Every row gives one point. Each copy is the shape, with its points in the same order, stretched, turned, moved and blurred by noise. Some copies are also mirrored. Which?

Shape (7 x 3):
[[-17 -49  18]
 [ 44   0  10]
 [ 21 -27  11]
 [  8 -21  44]
 [-75  -8   1]
 [-66 -14  22]
 [ 59  66  40]]
Copy 1, 7 rows:
[[-45 -38   2]
 [ 27 -14  15]
 [ -3 -31   5]
 [-17 -25  37]
 [-81  16 -14]
 [-78   7   7]
 [ 47  38  62]]
Copy 1 is: only turned
Copy 2 (7 x 3):
[[ -9 -48  10]
 [ 59  -8  17]
 [ 34 -30  11]
 [ 18 -35  43]
 [-56   2   4]
 [-54  -7  25]
 [ 83  41  68]]
Copy 2 is: only turned
Copy 3:
[[-17 -57  36]
 [ 35  -5  15]
 [ 19 -32  18]
 [ 10 -28  55]
 [-82 -26  32]
 [-70 -32  48]
 [ 43  58  30]]
Copy 3 is: only turned
Copy 4, 7 rows:
[[-52  16 -45]
 [ 27  35 -37]
 [-10  22 -50]
 [-26  49 -28]
 [-70 -23  14]
 [-68   0  13]
 [ 63  62  18]]
Copy 4 is: mirrored

Shape:
[[ 40  47  -6  21]
 [-23  48   9   3]
 [ 26 -27  60   1]
 [-38 -30  25  15]
 [ 65  70  -6 -79]
 [ 31   4 -76 -61]
 [ -3 -41  52  58]
 [ 26  -9  23 -20]
 [  7   1  37   5]]
Copy 1, 9 rows:
[[ 51  36 -30  46]
 [ -7  33  -9  25]
 [ 62   2  65   3]
 [ -6 -24  54  31]
 [ 58  53 -60 -62]
 [ 32 -56 -74 -34]
 [ 48 -10  79  65]
 [ 48  -6  25 -12]
 [ 36  11  39  14]]
Copy 1 is: only turned
Copy 2, 9 rows:
[[ 77  39   1 -18]
 [ 15  57  -7 -45]
 [ 24 -23  54 -24]
 [-25   6  28  -8]
 [ 95  -4 -42 -85]
 [ 42 -19 -80 -22]
 [  6   5  73  16]
 [ 37 -14  12 -37]
 [ 23   7  32 -32]]
Copy 2 is: only turned
Copy 3:
[[  2   6  -6  54]
 [-25  32  -2  16]
 [ 31 -24  40 -27]
 [ 23  38   4 -46]
 [-61 -57  26  56]
 [-56 -56 -66   4]
 [ 59  28  15 -28]
 [ 12 -38  15  -1]
 [  4   1  23  -9]]
Copy 3 is: mirrored
Copy 4 (9 x 4):
[[ 31  57  -9  25]
 [-15  58  32  -1]
 [-45  -6 -50  33]
 [-44 -23  24  23]
 [ 24  81 -53 -61]
 [ 76   4 -14 -64]
 [-39 -23  -2  83]
 [-11   7 -39   1]
 [-28  15 -15  21]]
Copy 4 is: mirrored
